Every row gives one point. Examples show where two turns around zero, p and q, send a point. Write where each new point lands after one turn and then the other. Backwards means that the second turn is done in reverse. Each puzzle has new turns, and all numbers are rounded.

Turn p:
[  2   8 -25] => [-16  21   2]
[  6 -45 -28] => [32 43 -4]
[-17   8  20] => [ -2 -24 -14]
[-10  -8  17] => [ 12 -14 -10]
[17 37 15] => [-26 -25  24]
Turn q:
[-10 -30   6] => [17 23 15]
[ 28 -10 -23] => [ 25 -27   7]
[5 3 0] => [ 1 -4 -4]
[10  5 54] => [  5  30 -46]
[-14  25 -36] => [-30 -28  21]
[-18   7   0] => [-17   7   6]
Where do these land?
q, then p: [-35 -17 -17] => [ -1 -42  -5]
p, then q backwards: [ 31 -17 -10] => [-14 -34  -5]
p, then q backwards: [ 7 41 17] => [-11  29 -33]
p, then q: [-3 -7 10] => [12 -5  1]

Turn p:
[ 24 -14 -30 -15] => [ 30   1 -30  -7]
[ 14  18 -14   6] => [ 19  13   9 -12]
[-40  -3  28  40] => [-48  20  25  26]
[-9  7 19 28] => [-14  12  25  16]
[  4   5 -22 -30] => [ 12 -10 -20 -28]
[  7 -13  18 -29] => [  1 -36  -9   4]
Turn q:
[-17  -7 -15  15] => [ 15  -9 -22   5]
[ 0 -8 14 10] => [-12  -7  -8 -10]
[ 0  9 -7 37] => [  0  16 -35  -6]
[ 5 -9  6  7] => [-12  -5  -6   0]
[-27 -11   0  33] => [ 10 -17 -37 -13]
[ 20  -3 -10 -32] => [-5  4 31 24]
[ 18  29  11 -70] => [ 5 17 77  1]
Where do these land?
p, then q: [-32 -27   7  12] => [ 33  -6 -26 -11]
p, then q: [-11  28  -9 -22] => [  4 -16  34   4]
p, then q backwards: [35 -9 18 44] => [ 13   9 -47 -33]
q, then p backwards: [ 21  12   5 -21] => [-8 17 10 24]
q, then p: [-13  -4 -22 -13] => [18  6  5 21]
